Each wall is flat, endless, passes through zero and stands at right angles to its row. A trip goes straight from one point to another. List the walls that it crosses, first one first.
In the rows, 128 means zero.

Walls:
(1): [212 150]
(2): [156 109]
(3): [140  86]
(4): [123 117]
(5): [114 155]
(6): [118 105]
Trips:
[ 45 112] to [123 114] -> 3, 5, 2
[168 156] to [154 126] -> 5, 3

Walls:
(1): [126 163 184 172 107 119  99  86]
(2): [ 78 199  87 183  53  63 138  97]
(3): [ 59 180 128 140 132  24  73  81]
(4): [104 139 107  99 150 125  83 195]
(5): [173 111  80 129 125 153 159  98]
(6): [161 161  92  70 128 103 131 130]
(7): [147 119 127 133  87 143 120 130]
(8): [175  80 107 171  61 113 138 121]
(9): [130 115  86 137 132 156 103  85]
(10): [119  66 160 115 142  90  80 103]
(11): [189 178 186 192 148 145 105 190]
(12): [134  78 133 126 160 177 149  86]
Trips:
[ 95  78 140 136 141 121 133  75] to [ 81  85 132  98 152 151 102 107] -> 8, 5, 1, 4
[167 124 144 123 107  79 138  45] to [109  89 202 175 163 142 138  79] -> 6, 7, 2, 5, 11, 8
[102 127  98 129 161 189 123 139] to [ 83  93 142 139 116  89 115 111] -> 5, 10, 3, 2, 1, 8, 4, 12, 9

Walls:
(1): [130 218 191 206 106 118  58 170 103 222 193 126 168 144]
(2): [ 59 157 178 138 174 155  50 141 142 144 119 164 117 168]
(3): [205 104 123 144 176 177 104  66 142 149 117 165 156 112]
(4): [ 92 101  89 112 139  74 135 173  96 133  89 189 210 179]
(5): [164 123 149 159 109  91 107 116 137  93 115 106  90 121]
(6): [130 163 140 199 103 154 140 132 108 182 210 107  79 185]
(7): [110 171  82 171  82  64 126 195 109 102 134 101 108  79]
(8): [127 153 131  85 129 155 170 110 103  94 131  55 126 119]
(9): [163  68 109 135 135 122 117 138 165 144 161 121 137 181]
Trips:
[160 156 123  88 134 161 131 161 105 136 121 139 205 220] to [ 80  81 158 167  56 170  81 190  79 185  72  91  97 142] -> 3, 8, 7, 9, 5
[174 108 206 121 162 145 174 120 143 111 161 111 100 130] to [146 171 150 108 108 164 163  96 159 116 146 140 159 156] -> 5, 1, 9

Walls:
(1): [133 116 160 134  88 144 121 179  81 175 208 101 159 129 153  97  91 123
  42 105 107 108  71  98 106 179 116  62  74  93 143  77]
(2): [160 115 128 135 141 182 109 149 161 136 165 210 119 148 137 172  72  75
 114 161 237 147 117  75 127 152 125 105 124 144 108 179]
(3): [159  77 150 142  99  88 121 158 159 131 122  84  75 136 187 117  23 203
 107  18  50 181  87 150 153 141 123 108 115 102 118  97]
(4): [ 82 101 135  94 138  87  89 163 138 168 159 210 111 166 111 123 113 134
 136 170 106 197 129 129  89 132 181 171  85 108 130 148]
(5): [117 120  73 111 155 107 171 111 157 163 196 133 101 167 166 159  42 154
 145 148 121 114 191 132 199 151 218 143 126 174 187 153]
(6): [137 115 190 149 117  86 158 170 133 124 121  73 128  90 210  90 152  90
 206 128 134 136 137 140 178 102 104 111 203 123 198 114]
(7): [ 79 160 173 100  83 110 170  87 111 187 175 116 139 149 129 159 149  96
 130 130 137  28  72 141 146 110 141 171 133 113 152 112]
(8): [ 57 115 118 146  88 158 121 123  97 150 117 156 145 108 129  83 141 141
 184 104  75 116 137 132  82 166 115 117 137  92 125  88]
(9): [123  97 136  67  93 174 103  76  77 154 125 153  94  64 189 106 146 132
 127  67 115 117 174  50 172 174 160 151  79  64 119  90]
(10): [186 154 109  68 125  96 124  90 136  81 117 126 117 136 127 121  99  76
 108 178  75 176 124 150 163  72 155  75 132 122 100 113]
(11): [135 125  87 163  96 154  85 160 128 116 158 119  84 158 123 155 104 108
  62 106 137  84  89 105 106 127 105 166 188 149 125  88]
Trips:
[133 141 107 171 173 156 106  69 152 130 172 111 117 189  72 112 174 125
 138  97 129 115 142 131 107  88 143 155  87 104 145 182] to [148 120 174 156 176  88 136 162 124  87 117 154 120 103  90  99 173 173
 132 191 130 114 145 171 116 226  93 183 132  94 185 115] -> 5, 7, 8, 6
[ 94 151 158 165 141 110 156 128 150  46 107 120  66 158 158 122  99  67
  85 136 121 158 199 154  87 171 109 147 119 138 181  84] to [163 100  73 118 105 105 129 156 119 116 146 102 138  76 138 154 152  97
 181 150 148 114 142 118  92  97 125 165 100 110 121 200] -> 3, 2, 11, 10, 5
[139 118 155 176 129 116  51 192 140  83 147  70 104 148  90  98 186 218
 191 143 136  98 121 233 154 113 174  81  57  76 155 207] to [198 137 178 156 197  98 124 119 107 151  79 174  67 139  78  88 111 131
 110 218 140 135 114 174 112 109 135 164 149  86 156  99] -> 10, 3, 2
[124 110 152  71 168 119 115 108  90 139 173 120 156 177  97  43 114 127
 110 155 115 126 162 198 145  75  18 175  93  94  92 144] to [ 86 114 169 102 143 156 172 128 206 171  60 146  86 134 132  98 130  83
 121 136 179 127  71 120 157  90  87 140 125  44 120 133] -> 1, 6, 2, 9, 10
[ 67 148 149  95 167 194 117 200  45 110 140 137 131 118 147 166 157 104
 114 121  74 158  80  99 141 121 103 111 109 161 110 122] to [119 117 113 160  90 133 165 212 153 233 165 162 170 122 167 131 149 129
 113 156  67 229  80  95  93 151 120 144  68 142 127 123] -> 3, 11, 9

Walls:
(1): [131 148 105 137 148 126 175 167 129 143 167 152 156 120 124 155 146 139
 147  88  95 137 171 159 157  90 132 119  93  89 128 141  95  76 155 110
 125  40 174 150 123 162 135 105 134 186 175 206]
(2): [153 145  68 141 142  77 159 143  76 181 162 119  87 174 150 124 184 142
 170 203 149  80 177 144  64 180 146 185 138 136  66 170 129 161 162 140
 114 129  83 111  99 172 102  62 148  68  91  90]
(3): [ 62 149  28 111  57  96 162 154  95 120 184 142 116  96  78 118 152  94
 147  94 179 161 144 116  55 179 122 132 131  91 138 144 129 153 123  61
  79 177 181 142 138 132 132 118 139 109 124 142]
(4): [ 92 129 144 103 121 126 106 114 181 147  92 145 191  91 113 138 148 171
  82 183 128  56 104 140 140  59  97 123  71 124 123 105 105 125 121 141
 177 138  79 175 189 119 115 181 216 137 176 101]
(5): [166 100 178 110 125 145 105  57 113 147  79 115 152 124 170 133 107 105
  93 106 154  96 147 147 174 117  98 131 129 103  55 145 132 154 147 103
 176 157 138 123 122 198 181 140 112 139 103 123]
(6): [ 84 179  71 109  59  76 117  90 135 130 153 143 146 124 108  94 109  97
 139 134 119 112 162 106 148  85 106 110 140 132  77  72 177 136 158 150
  53 150 128 171 151 134 105 166  70 114 137 109]
Trips:
[143 151 150 118 134 119 157 110 103 214 119 101  53 152 200 121 181  86
  91 123 129  99  99  90  75 102 130 137 169 124  87 100 195 144 116  95
 110  99 116  91 146 112 117  77 173 106 137  93] to [113 108  58  97  73  96  85 100 130 136 157 127 125 139 102 128 143 160
 162 115 124 133 137 111  80 135 134  99 168  39 176 146 156 152 106  58
 139  96 120 160  83 186 111 177 148 170 124 132] -> 3, 6, 5, 1
[134 134  88 158 151 122  32 137 114 109 156  93 115 173 121  74 151 120
 113 113 139 129  51 108  61 130  71 101 224 102  95  70 131 117 133 118
 125  58 144 116 148 105 110 108 154 101 130 108] to [ 97 119  53 130 117  37 140 167 150 211 193 140 113 157 165 105 149  62
 114 145 147 170 154 131 136 151 165 145 129 138  85  96 164 125 111 146
 115 175 102  83 103 125  86 171 143 162  79  60] -> none
[142  79 217  96 128 152 139 135  85  92 111  73  74 131 249 106 108 155
 101 139 152 147 153  92 131 124  91 142 116 121 148 101 132  86 155  72
 179 109 118 108 128 197  95 226 174 130 129 162] to [141 145 149 125  97 136 155 137  97 172 111 120 131 145 142  86  85 160
 107  90 125 148 113 130 145 129  87  64  94 177 152 105 187 115 123 134
 104  87 163  95  90  99 132 135 101  89 162 101] -> 4, 6, 5
[215 137 119 137 142 163 104 172 152  88 165 140 145 107 162 136 149 108
 159  83  73 119  82  92 154 189 140 119 129  95 108 105 165 168 125  96
 135 112  86 136 180 158 103  94  85  78 160 224] to [146  62 158 121 171 114 207 148 130 168  95 179 108  77 129  80 149 149
 153 131 173 155  82 189 143 111 141  66 126 173  87 126  96 151 137 125
  71  99 156  42  63  88  35 109  92  87 164 127] -> 2
[155  94 123 136 177 103  88 104 136  91 195 156 136 117  79 143 127 162
 134 152 115 168 104 120 145 177  85 121 140 124 110 145 128 154 158  67
 120  60 158 165 148 127  98 143 111 107 195 113] to [173  88 163 127  77  86 164 196 185 190 103  72 130  60 150  56 117 132
 137  67 139 140 121 173 115  71 142 132  95 101 125  96 114 134 136  86
 140 121 145 133 151 129  81 140 129 116  83 152] -> 4, 6, 5
[204 119 169 141 160  80 131  62 102 140 170 107 123 119  70  41  92 149
 136 130  94 175 125 134 161 174  91 148 191 184 122 128 166  49 198  58
  98 127  97 134 151 112 129 185 186 118 112  80] to [192 158 112  90 160 145 100 179 105 170 117 134 120 117 158 145  65 150
 169 119 170 169 127 143 171 125 137 155 139  50 167 158  45 101 110 160
 115 138 169 181 114  50  61 102 157 176 105 132] -> 5, 2, 6, 1
[140 107 130 176 124 129 166 124 126  64 132 171 138 161 159 106 137 112
 136 143 123 151 169 115 109 121 114 133 127 151 106 174 134  83 148 121
 197 121 162 104 105  95 156 108 128 143 147 151] to [101 138 100 147 179  82 120 109  72 123  85 160  95 157 121 118 120 127
 112  90  91  99 102 126  88 137  87  90  12 108  52 156  54 166 109 110
  51 169 109 127 104 134 125 146 110 168 156 109] -> 3, 6, 4
[133 138 135 179 108 158 166 108  95 146 108  81 144 103  94 135 107 114
 110  98 163  65 149 179 145 130 150  48 120  85 116 142  85 120  82 127
 137  83 105 140 107 127 176 168 220 165  79  54] to [128 127 155 171 149 102 128  63 139 156 102 133 100 182 116 119 149 176
 117 119 148 112 142 132 105  96 121 132 123 148 138  94 106 152  94 104
 130  92 156  62 172 189 151  96 105 173 120 162] -> 2, 4
[136 127 144 119 183  76 158 141 129 122 102  64 105 121 160 193  49 171
 178  82 149 146 150 173 170 124 111 167  90 168 113  88  85 126  36 126
  80 127  94 123  59  72 143 164 188 154 161 136] to [145  94 169 145 105 158 168 137 114 125 159  93  58 163 150  91 150 114
 153 153 139 156 112 173 130 114  89  88 166 110 118  97  65 163 149 162
 117 141  78  85  99 116 187 110 135 186 174 142] -> 4, 5, 2
